Each row is a point. The last column is the point's height on a tilted bowl or saddle (a function of degree 2), plus a little noise. Along how many of its main directions does it bend up, bend down or stay straight?

Points (12 x 3):
[[-11   9   2]
 [-20 -10  -8]
 [ 26 -16   7]
 [-32  16  -7]
 [ 38 -26  10]
 [-60 -20 -60]
 [-15  -3  -3]
 [-23  49  29]
 [ 24 -11   7]
 [-23 -12 -11]
 [-22   2  -7]
 [ -3 -31   8]]
Directions: 1 up, 1 down, 0 straight

Points (10 x 3):
[[  0 -45 -58]
 [ 37  18   6]
 [  3 -33 -42]
 [ -4  -2 -12]
 [  8   3  -4]
 [ -1  52  15]
 [ 60  -3 -17]
 [-12 -17 -32]
 [ 19  -8 -12]
 [-21   8 -13]]
Directions: 0 up, 2 down, 0 straight

Points (17 x 4):
[[ -1 -31  18 -26]
 [ -5  14 -19 -12]
 [-45 -31  16 -33]
 [  4  19  -3  -4]
 [ -8  14 -16  -9]
 [-28   9  17   3]
 [-10  -5   6  -1]
 [  1   8  24   2]
 [ 16  22 -22 -25]
 [-60 -39   5 -60]
 [  1  40   7 -11]
 [ -6  -4  -1  -3]
 [ 19 -10   9 -17]
 [ -6 -14 -16 -19]
 [ 23   4 -10 -21]
 [ 20  12   8 -10]
 [ 23  17 -12 -22]]
Directions: 0 up, 3 down, 0 straight

Points (16 x 4):
[[ -3  13 -34 -39]
 [ -8   3 -21 -28]
 [-44  16 -21 -12]
 [ 20  20  22 -30]
 [-34  14 -39 -41]
 [-27  -3   4 -13]
 [-15  57 -12  13]
 [  2  57 -15   0]
 [-47  -7 -13 -25]
 [-60 -12 -25 -42]
 [-28  12  14  -9]
 [ 45  43  11 -36]
 [ 32   2 -13 -11]
 [-27   8 -24 -31]
 [ 17   5  40 -33]
 [-29   9 -10 -16]]
Directions: 1 up, 1 down, 1 straight

Points (18 x 4):
[[ 31   4  -2 -10]
 [  6 -38  25 -12]
 [-26 -32  18 -20]
 [ 57  -9  60 -48]
 [ -2   7  -8  -8]
 [-14  10 -34 -33]
 [-10 -31 -25 -29]
 [  9  35   0 -22]
 [ 29 -25   0  -8]
 [-16  27  -6 -19]
 [-14   2  12  -5]
 [  5   7 -27 -22]
 [ 22   1  33  -7]
 [ 19  -8 -55 -60]
 [  9 -39 -13 -19]
 [ -4  29 -18 -25]
 [ 12  -4 -14  -9]
 [ 19  41  -2 -31]]
Directions: 0 up, 3 down, 0 straight

Points (27 x 5):
[[  3  26   0 -31  23]
 [ 26  -5 -12   4  -7]
 [ 27  31   3   4   4]
 [ 34  36  27   4 -17]
 [ -6   7 -28   4  15]
 [  5  -4  20  -7  -5]
 [-13 -36 -12 -25 -13]
 [ 13  25 -15  26  13]
 [ 53  12  45   1 -60]
 [ -8   7  23  16   5]
 [ -8   4  22  -8   0]
 [  3 -25 -48  19 -14]
 [-10 -22  10  -4   1]
 [ -2  27 -30  -2  28]
 [ -8  25  -8   3  30]
 [-26  -9 -19 -26  -5]
 [ -1  25  48  21 -17]
 [ -9  11  34  17  -2]
 [ -6 -27   8  28  15]
 [ -3 -37 -21  -6  -4]
 [ 10  -8  24  25  -3]
 [-38  27 -16  24  46]
 [ 21  -9  -8  -7  -6]
 [ -1  35 -18   0  37]
 [ -9  37  32  -5  12]
 [-13   5 -35 -15   8]
 [ 17  60  13  -3  37]]
Directions: 1 up, 2 down, 1 straight
